Each point is reached from the start by the listed moves, each made 0, 1 or 2 times, or once backwards (-1), plus a little noise. Say if it took an odd or an even number of moves. Then give how often each move was made.
In the rows, 128 means zero.

Moves:
(1): [128 104 155 154]
(2): [130 151 134 119]
(3): [117 115 140 122]
Start: [126 116 138 130]
Points:
[106  66 188 146] -> odd (1, 0, 2)
[131 114 201 163] -> even (2, 2, 0)
[130 184 124  87] -> odd (-1, 2, 0)
[113 106 116 107] -> odd (-1, -1, 1)

Moves:
(1): [147 122 145 108 121 115 156 127 123 137 145]
(2): [114 129 122 120 122 136 136 116 140 123 134]
(3): [127 109 155 117 121 139 126 140 146 132 125]
(4): [125 136 135 138 155 142 137 115 136 124 123]
(5): [121 120 111 116 136 132 128 139 122 131 123]
(6): [142 145 131 119 123 164 120 131 126 129 123]
(7): [139 112 118 123 118 138 137 114 119 115 117]
(8): [125 127 132 133 118 134 136 144 123 122 128]
(9): [128 115 120 134 124 133 139 136 138 152 140]
Start: [139 118 140 120 118 120 127 115 130 128 123]
Points:
[220  65 223  85  39 227 169 154 132 136 112] -> even (1, -1, 2, 0, -1, 2, 2, 2, 1)
[167 138 189  61  82 197 146  80 174 136 144] -> even (1, 2, 1, 0, -1, 2, 0, -1, 0)
[107 157 111  97 116 147  64 118 137 116 107] -> even (-1, 1, 0, -1, 1, 1, -1, -1, -1)
[164  24 195  62 126 105 207 110 164 168 148] -> even (2, 0, 2, 1, 1, -1, 1, -1, 1)

Moves:
(1): [124 121 124 129 127 134 127 134 132 128 127 130 137 131 128 132 123 128
 126 128]
(2): [125 130 121 134 126 129 134 121 128 124 122 130 118 124 119 128 126 123
 120 123]
(3): [115 130 138 130 130 133 125 126 122 122 130 109 128 138 123 125 135 130
 130 132]
(4): [119 130 127 132 132 129 142 135 121 133 127 124 127 131 132 128 123 125
 121 127]
(5): [133 130 114 125 121 124 125 133 122 130 128 125 115 118 117 130 132 143
 122 138]
(6): [117 122 130 120 127 143 136 126 119 125 133 123 129 139 132 124 124 139
 135 109]
(7): [129 117 136 139 131 126 126 129 120 135 128 134 129 139 126 127 128 137
 121 127]
(8): [118 122 157 119 117 132 134 133 125 125 126 122 121 131 137 132 131 138
 128 122]
(9): [129 125 127 126 131 125 119 126 122 132 139 118 124 129 119 122 119 124
 131 127]
(10): [140 137 126 125 127 134 132 143 129 124 133 117 132 126 124 123 116 132
 114 126]
(11): [129 139 123 124 139 127 126 126 127 132 124 134 129 134 118 140 117 140
 129 122]
(12): [129 122 122 120 123 142 130 122 144 128 122 123 124 137 141 128 131 135
 124 124]
(13): [122 128 121 123 131 131 137 113 129 126 121 132 142 133 122 130 128 125
 112 126]
(14): [133 131 135 132 132 119 129 139 130 126 134 125 132 128 127 131 126 141
 131 120]
(15): [126 132 147 131 132 125 115 129 132 129 146 134 132 119 125 130 132 124
 125 134]
(16): [129 133 133 125 126 129 138 130 136 138 130 133 133 141 126 126 135 125
 128 131]
(17): [123 136 130 124 133 122 117 129 137 129 127 139 137 130 135 117 141 115
 122 131]
(18): [137 129 117 125 124 132 125 134 125 135 126 117 134 142 133 131 131 109
 122 115]
(19): [132 120 139 124 131 139 125 138 140 137 121 123 122 125 123 119 142 132
 133 126]
(20): [128 127 129 126 107 128 130 124 126 135 121 128 140 114 149 129 113 127
 126 122]
Start: [122 121 139 137 135 127 126 130 134 138 130 140 133 119 136 138 121 122
 139 123]
Points:
[150  76 187 130 120 154 104 144 130 209 154 118 124 148 155 121 122  94
 181  62] -> odd (-1, 0, -1, 0, -1, 1, 1, 0, 2, -1, 0, 0, -1, 0, 1, 1, -1, 2, 2, 1)
[108 175  91 109 139 161 161  84 153 107 129  93 158 181 114  97 108  87
 101  95] -> even (-1, 2, 2, -1, -1, 1, -1, -1, 1, 2, 0, 1, 1, 0, -1, 2, 1, 0, -1, 0)
[109 105 127 167 124 106 134 131  65 121 123 133  71  96  87 167  55 186
 141 118] -> odd (1, 2, 0, 0, 1, 0, 1, 1, 1, 0, 1, -1, -1, 0, -1, -1, -1, -1, -1, 0)
[ 90 162 170  73 125 141 176 112 142 163 123 112 160 182 147 150  93 141
 105  41] -> odd (-1, 1, 0, 1, 0, 1, -1, 2, 2, 0, 2, 1, 2, 2, 0, 2, 1, 1, 0, 1)
[139  72  78 126 105 203 155 134 125 137 109  95 196 158 184 128  59 109
  97  80] -> even (2, -1, 0, 0, -1, 1, 1, -1, 0, 2, -1, 1, 1, -1, -1, -1, -1, 1, 0, 1)
[149 153  73 190 205  77 134 154  61 149 150 145  89 135  54 147  31 146
 111  91] -> odd (-1, 2, -1, 2, 0, 0, 2, -1, 2, 1, 2, -1, -1, 1, -1, -1, 0, 0, -1, -1)
[114 167  95  99 158 131  86  69 179 131 128 203 190  90 140 148 104 100
  96  91] -> odd (0, 1, -1, -1, 0, 1, -1, -1, 0, 0, 2, 1, 2, 0, 2, -1, 2, 0, 0, 1)
[111 132 104 123 120 174 146 149 155 165  84 167 161 143 169 158  77 133
   7  83] -> even (2, 2, -1, 2, 1, 0, 2, 1, -1, 2, 2, 2, 1, -1, 1, -1, 2, 1, 0, 1)
[110 190 115 105 207  81  90 102 111  95 151 135 163 134  65 130  97 141
 126 128] -> odd (-1, -1, 1, -1, 0, 0, -1, 0, 2, 1, 2, -1, 2, 1, -1, -1, 2, -1, -1, -1)
